Every row gives one point. The points of each table are mixes of a few directions, plus a little noise. How many directions does each table use, and how many do they share? Where both have some left over, give the other angles between the two spaces (their principal angles), to ten degrees, smallest first.
In the rows, zero is written as 128.

First (5 x 3)
[[143 146  70]
 [140 141  80]
 [127 127 132]
 [106 103 213]
 [124 124 144]]
Second (5 x 3)
[[ 98  52  80]
 [117 160 132]
 [152 179 163]
 [146 129 141]
 [126 120 124]]
Directions: first 1, second 2, shared 0; angles 70

First (7 x 6)
[[109 170 147 138  90 127]
 [201 130 124 130  94  65]
 [103 153 143 129 132 151]
 [ 97 144 141 122 166 169]
 [170  70  98 118 158 109]
 [ 89  83 104 135 105 136]
 [126 145 139 123 149 142]]
Second (7 x 6)
[[145 126 125 162 126 150]
 [128 128 129 128 129 128]
 [144 126 125 162 125 149]
 [134 127 127 140 128 136]
 [155 125 125 184 123 164]
 [121 129 129 113 129 119]
 [ 68 135 135   7 140  50]]
Directions: first 3, second 1, shared 0; angles 90

First (7 x 9)
[[196  95 118 135 104 149 155  46 192]
 [109 127 134 106 143 124 122 137  99]
 [ 88 184 121 189 114 105 106 227 123]
 [181 112 117 151 102 142 148  78 188]
 [109 136 131 124 135 122 121 148 108]
 [110 121 135  99 145 128 124 128  98]
 [102 121 139  91 151 126 120 132  86]]
Second (8 x 9)
[[119  44 100 125 142   7 167 137 139]
 [128 117 138 118  99 172 156 134  89]
 [114  99 116 154 151  90 187 168 135]
 [139 193 127 146 123 125  38 114 174]
 [127 125 137 120 130 165 157 129 105]
 [130 132 128 136  99 132 125 137 119]
 [135 159 141 111 135 165  91  98 131]
 [133 155 138 115 144 164 105 104 131]]
Directions: first 2, second 4, shared 1; angles 80

First (10 x 14)
[[149  92  94 163 162  88 126 118 128 126  82 153 170  89]
 [ 51  69 130 109 110 131 149 127 110 128 146 135 168 191]
 [125 106 181  73 127 152 121 153 126 107 135 102 118 159]
 [128 145 144 141  91 133 116 111  99 138 145 135 134 122]
 [106 155 190  81 175 185 128 117 111 108 216 151  81 175]
 [143 119  77 186 209  78 167 112 165 124  70 171 139  95]
 [187 190 150 112  78 134 119 163 162 132  92  64  70  99]
 [110  94 145 141 125 104 155 124 124 122  88 138 155 142]
 [130 168  98 135 130 146 114 119 131 140 171 132 103 118]
 [149 139  72 138  74 126  85 135 123 152 134 101 141  88]]
Second (8 x 14)
[[177  96 103 103 140 151  62 107  92 177 147  90 149  55]
 [166  92 115 104 146 156  86  83  87 214 135  72 139  54]
 [154  99 122 110 143 151 103  87  95 206 130  80 134  70]
 [ 95 148 145 144 121 114 173 139 151 100 114 151 113 175]
 [103 147 139 142 120 113 159 147 150  89 121 155 119 170]
 [134 138 117 130 120 119 109 158 138  78 139 154 136 140]
 [112 145 133 139 119 114 145 151 148  84 126 156 123 163]
 [ 83 159 149 152 115 105 187 152 164  75 112 167 109 198]]
Directions: first 6, second 2, shared 1; angles 80

First (10 x 20)
[[124  95 123 152 108 141  75 138 144 142 127  84 106 134 117 127 101 150
  101 143]
 [125 109 125 142 116 136  97 134 138 136 128 102 115 132 121 128 112 141
  112 136]
 [132 156 132 108 146 117 173 119 114 116 129 165 147 123 138 128 151 110
  151 116]
 [130 140 130 119 136 123 148 124 122 123 128 145 137 126 132 128 138 120
  138 122]
 [126 113 126 139 118 134 103 133 136 134 128 107 118 131 123 128 115 138
  115 135]
 [134 174 135  94 157 109 202 114 105 109 129 190 160 119 144 128 167  97
  166 107]
 [122  78 121 164  96 148  48 144 153 149 127  61  94 138 111 127  87 161
   87 150]
 [125 104 124 145 113 138  90 135 140 138 127  96 112 133 120 128 108 144
  108 139]
 [133 166 134 100 152 113 189 116 109 112 129 179 154 121 141 129 160 103
  160 111]
 [130 144 130 116 138 122 154 123 120 121 128 149 139 125 134 128 141 117
  141 121]]
Second (10 x 20)
[[130 142 131 119 137 123 149 124 121 123 128 145 138 126 133 129 139 119
  139 122]
 [132 156 131 108 145 118 171 120 114 117 128 164 146 123 137 128 150 110
  150 117]
 [127 118 126 134 120 132 111 130 134 133 128 113 121 131 125 127 120 134
  119 131]
 [128 134 129 124 132 126 139 125 125 125 128 137 132 128 132 128 134 123
  133 125]
 [124  95 123 152 107 141  75 138 145 141 127  84 106 134 116 128 100 150
  100 143]
 [138 202 139  74 176  98 249 104  91  97 130 228 181 115 154 129 189  79
  190  95]
 [126 119 127 135 122 132 113 131 132 132 127 117 122 129 126 128 120 136
  120 133]
 [125 110 126 141 117 135 100 134 136 137 127 103 115 132 122 127 113 139
  113 135]
 [126 106 124 145 114 138  92 135 140 137 128  98 113 131 120 128 109 142
  109 137]
 [124 100 123 149 109 140  82 137 143 140 128  89 107 133 117 128 103 147
  103 140]]
Directions: first 1, second 1, shared 1

First (8 x 32)
[[145 125 131 136  99 107 118 147 144 135 133 143 133 101 166 112 184 101
  112  81 109 126 172 128 179 175 122 137 138 112 101 114]
 [140  85 102 115  79 100 121 190 153 148 154 146 141 130 132 135 249 111
  108  78 131 112 143 118 187 138 115 134 120 110 106 125]
 [137 121 129 126 116 121 118 120 139 139 151 128 145 134 137 130 146 116
  116 111 119 125 141 117 131 157 128 118 114 129 137 123]
 [110 138 114 130 137 146 141 157 103 119  90 115  93 129 128 127  99 142
  155 151 146 123 117 158 126  85 138 129 152 117  99 133]
 [111 163 128 116 164 160 158  77 111 120 141  97 135 150 110 143  10 134
  137 193 145 127 102 130  57  95 144 115 115 154 194 141]
 [130 129 124 124 122 131 127 122 131 136 145 119 137 138 136 132 122 119
  123 126 126 122 136 126 122 141 133 117 119 129 139 127]
 [119 109 127 135 139 144  97 127 110 136 113 113 113 166 111 135 120 157
  153 134 129 128 103 136 100 121 138  96 120 123  99 131]
 [132 154 169 142 168 115 144  84 133  91  98 163 128  77 104 109  94 145
  120 150 119 162 110 111 122 110 107 179 146 150 150 130]]
Second (9 x 32)
[[140 143 150 123 114 119 150 119  94 154 154 150 111  98 109 132 137 140
  127 133 104 128  95 112 117 127 152 150 131 145 127 111]
 [139 119 112 137 147 134 111 125 138 114 129 115 142 124 148 108 117 136
  129 139 147 116 141 148 127 101 110 125 137 134 123 132]
 [127 143 163  97  97 112 161 117  75 162 157 160 112  89 106 136 158 136
  114 148 124 115  93 109 119 111 173 168 120 155 106 105]
 [105 131 122 106 126 132 121 102 158 115  95 107 155 214 164 163 187  62
  131  66 117 143 140 114 149 117 117 101 112 122 121 156]
 [144 130  98 160 163 143  99 106 186 104 107  97 152 199 170 136 138  90
  150  54  87 156 140 131 136 132  78  78 141 112 155 159]
 [124 117 133 138 119 124 135 170 109 132 136 143  99  62  84 105  67 184
  120 195 157 117 135 139 117 162 145 148 129 117 133 107]
 [122 131 144 116 111 121 144 140  99 143 141 145 111  91 103 123 121 149
  119 161 140 118 118 123 123 133 154 152 123 136 120 111]
 [104 123 117 136 126 132 121 142 163 113  92 116 126 178 122 152 123 103
  136  95 114 158 147 116 141 180 116  95 117  93 149 148]
 [145 115 113 137 150 134 110 129 128 115 139 119 143  97 145  94 106 154
  125 161 161 103 141 158 123  88 111 135 142 140 117 124]]
Directions: first 5, second 4, shared 0; angles 60, 60, 70, 90

First (11 x 32)
[[154 138 113 185 173  98  95 102  97 153 115 134 118  93 143 128 176 130
  152 143 117 121 136 113 145 103 123  99  78 142 145 186]
 [155 142 163  83 146 133 140 116 147  90  70  85 128 106 119 189 166  24
  121  81 121  98 116 105 114 127  63 166 192 142  73   7]
 [158 129 175  76 167 115  83 123 112  85 106 126 111 134 116 172 135  74
   89 148 135 111  98  86 106 162  80 123 169 102  84  85]
 [125 135 151 154 177 148 138 124 123  73  98 124  91 123  95 164 190  88
   95 158 154  82 151 144  78 159 102 100  91 131 175 106]
 [110 115 134 110 114 135 118 145 123 119 161 152 124 161 120 109  88 169
  102 162 143 141 120 134 116 157 151 113 125 101 140 159]
 [107 132  77 175  82 136 179 127 151 183 137 116 155 109 149  89 125 163
  184  80 108 146 155 163 164  75 166 151 107 166 150 147]
 [120 130 108 143 107 132 152 128 141 150 130 120 141 120 137 114 125 137
  152 103 118 136 138 142 144 105 142 142 125 145 132 128]
 [108 128 113 183 144 143 146 129 122 120 134 140 108 127 114 116 159 155
  124 156 145 113 159 162 108 135 149  97  64 136 195 172]
 [120 121 127 104 103 130 128 139 134 135 147 135 139 145 132 114  91 148
  125 126 127 145 117 127 135 133 141 137 148 117 114 130]
 [147 123 128  92 112 100  90 126 117 159 145 137 148 133 152 115  83 144
  138 122 109 159  96  92 162 117 130 140 166 112  74 144]
 [104 116 118 105  82 138 140 149 141 142 164 141 144 157 132  96  71 175
  126 128 130 155 122 140 137 134 161 138 143 115 126 144]]
Second (10 x 32)
[[178 135 148 135 192 103  69 104  85 128 108 137 109 102 134 163 163  91
  119 146 118 113  98  82 133 130  85 113 119 122 102 138]
 [167 142 126 153 155 160 128 113  98 160 119 136 126  97 133 154 141  89
  136  85 103 106  74 113 144 108  90 166 121 154 112  87]
 [ 88 112 127 104  91 126 140 151 149 108 157 137 131 167 119  98  88 180
  111 162 151 151 156 151 114 154 170 107 133 101 149 159]
 [111 127 137  80 100  87 141 127 176  98  95  83 148 132 134 130 139 103
  143 116 132 142 179 123 129 118 130 126 184 123  95  95]
 [165 139 150 139 176 166 115 116  92 124 114 143 105 110 113 174 151  74
  103 114 122  90  71 109 115 141  76 151 119 137 120  76]
 [ 91 103 124  70  62 101 120 157 155 130 174 139 155 180 139  79  47 202
  121 156 140 179 145 134 138 145 183 115 165  88 112 176]
 [ 73 121 101 148  82 137 184 147 168 122 141 119 137 146 122  86 121 177
  141 133 146 142 189 183 117 123 183 114 102 136 183 157]
 [112 120 111 119  97  92 126 131 146 144 139 118 151 135 146  95 108 166
  153 133 124 160 158 131 149 110 163 116 140 122 119 168]
 [128 135 123 158 143 151 143 125 120 128 123 132 119 119 119 137 149 120
  125 123 130 109 126 142 118 128 122 130 101 140 153 121]
 [170 144 134 173 189 155 114 106  88 140 108 139 103  92 121 167 176  80
  124 111 114  90  84 113 125 121  80 140  94 153 133 102]]
Directions: first 4, second 5, shared 4

First (11 x 32)
[[138 146 119 148 120  86 122 156 124 125 152 118 114 106 137 149 112 142
  116 131 101 118 141 149 136 119  79 128 159 116 139 121]
 [122 112 145  68 136 171 127  85 136 142  96 150 144 191 127 109 154 104
  142 117 182 138 125  87 110 125 202 121  87 122 119 157]
 [142 124 120 126 126 111 125 151 140 135 136 127 140 131 163 142 121 129
  112 135 115 113 136 132 148 118  96 134 160 117 133 127]
 [139 133 107 181 121  90 130 178 131 120 156 109 127  71 153 149 102 147
  108 142  74 111 131 165 156 126  49 138 178 133 134 100]
 [115  92 134 121 143 199 144 104 142 126  96 137 164 140 125  95 147 109
  141 134 149 141 100 105 131 146 186 134  94 158 106 124]
 [138 119 122 122 128 122 128 147 143 135 131 130 143 135 164 138 124 126
  113 133 122 115 133 127 146 120 108 135 154 119 131 128]
 [135 153 100 231 114  62 131 197 116 105 178  93 101  20 128 156  84 165
  108 144  38 113 128 195 157 135   7 139 191 142 141  78]
 [132 131 125 131 125 117 126 137 128 129 133 127 127 124 136 133 124 132
  123 128 123 124 131 133 131 125 114 130 138 123 131 126]
 [131 131 144  66 129 133 118  96 130 144 112 146 125 195 130 127 147 114
  135 115 176 132 142  96 106 113 176 117 104 103 130 164]
 [104 150 159  89 127 150 122  54  97 126 106 141  92 170  44 103 153 120
  168 103 185 164 125 100  66 137 220 103  46 129 124 160]
 [115 117 136 125 132 165 135 104 125 124 111 131 133 130 105 108 139 121
  143 126 143 143 113 120 116 141 168 127  96 146 117 127]]
Second (8 x 32)
[[105 151 156 131 132 139 108  77 102 124 104 127  93 157  88 113 153 110
  150  98 136 142 139 110  93 129 168 122  70 116 145 152]
 [102 156 163 170  94 126 120  77  86  87 110  93 106 100  65 145 137 140
  150 169  50 112 118 119 102 167 154 111  51 138  97 123]
 [121 117 121 159 152 151 124 137 137 136 119 131 127 122 147 105 135 108
  125  95 133 138 128 134 140 119 112 147 139 133 155 122]
 [140 102  96 117 149 144 152 165 152 144 149 148 146 107 138 105 112 135
  122 113 180 153 112 149 142 120 117 136 174 153 131 109]
 [123 109 136 129 149 164 115 118 145 142  96 135 145 168 176 113 153  91
  121 102 133 121 136 104 144 114 137 147 123 114 150 143]
 [151 122  93 137 134  93 139 191 147 140 168 133 134  94 161 138  97 147
  105 125 135 128 132 164 155 111  61 137 205 130 141 107]
 [164 143  99  96 104  49 142 188 135 133 189 131 127 100 136 172  83 176
  107 162 132 117 139 163 139 116  70 112 202 118 113 116]
 [117 123 162  85 110 160 124  70 119 118  90 126 147 177 113 134 154 116
  144 160 123 114 121  80 109 147 204 112  60 122  92 152]]
Directions: first 3, second 5, shared 3

First (8 x 32)
[[104 175 131 119 102 150 136 130 129 157 174 121 125  87 102 143 169 105
  105  99 200 114 126 175 122  56 126 182 126 124 144 100]
 [134 102 134  51 114 118 154 140 203  66 126 184 102 139 150  90 137 134
   78 186  84 138  43 177 191 156 175 113 144 115 140 168]
 [146  88 117 165 150 129 104  99 118 129  85 116 131 168 129  95  68 145
  142 144  77 116 126  63 121 169 115  86 114 142 104 137]
 [122 149 140  92 120 109 152 168 131 110 152 144 129 103 146 171 180 121
  136 121 147 157 146 176 135 125 143 146 148 113 148 133]
 [135 116 128 130 137 118 128 133 125 118 115 130 131 139 139 131 121 135
  140 134 107 137 136 116 128 152 129 112 131 128 125 137]
 [128 134 125 168 138 131 114 121  91 155 122 101 141 129 120 144 117 128
  155 103 140 124 170  97  98 123 105 128 120 135 120 112]
 [157  61 116 152 157 121 105  96 138 105  64 132 125 190 142  72  48 156
  135 171  36 119 101  52 140 203 126  60 116 142  98 157]
 [ 98 198 133 147 106 149 131 138  90 184 184  96 140  71  96 179 184  99
  134  65 232 119 178 167  90  39 106 197 125 125 146  80]]
Second (10 x 32)
[[103 170 120 156 105 174 113  93 121 185 164 101 124  98  78 109 131 105
   94  92 204  84 115 140 109  38 107 181 106 138 130  87]
 [144 102 127 144 149 111 121 129 114 116  99 126 136 153 143 129 104 141
  154 138  87 141 145  92 121 173 124  96 128 131 117 141]
 [157  80 133 116 159  84 135 155 126  79  83 147 134 166 177 143 111 154
  168 159  45 169 150  97 139 223 140  68 144 123 121 168]
 [102 173 132  91  94 150 145 134 157 139 179 139 114  87 106 131 177 104
   84 116 195 114  94 198 143  56 141 184 132 117 150 110]
 [123 134 115 188 132 158  98  86  96 178 122  90 138 133  94 107  90 124
  133 103 150  94 143  80  94  96  96 135 103 146 111  99]
 [158  82 136 101 157  78 143 164 134  66  84 155 134 163 182 147 121 154
  166 164  42 176 144 109 146 228 149  70 151 119 127 174]
 [106 167 129 112 100 154 135 122 142 151 168 127 119  93 100 123 160 107
   91 111 189 108 104 174 132  60 130 174 125 125 141 105]
 [101 171 120 153  99 174 115  93 124 185 168 102 122  94  76 111 135 104
   92  94 209  82 112 146 112  33 108 184 107 137 130  84]
 [138 113 133 111 135 110 137 143 134 104 117 141 129 137 149 135 130 134
  139 143  99 148 131 128 139 161 139 111 138 122 130 145]
 [152  90 134 105 151  87 139 158 134  78  95 152 132 156 174 144 124 149
  159 159  59 170 141 114 144 211 145  80 148 120 127 166]]
Directions: first 3, second 2, shared 2
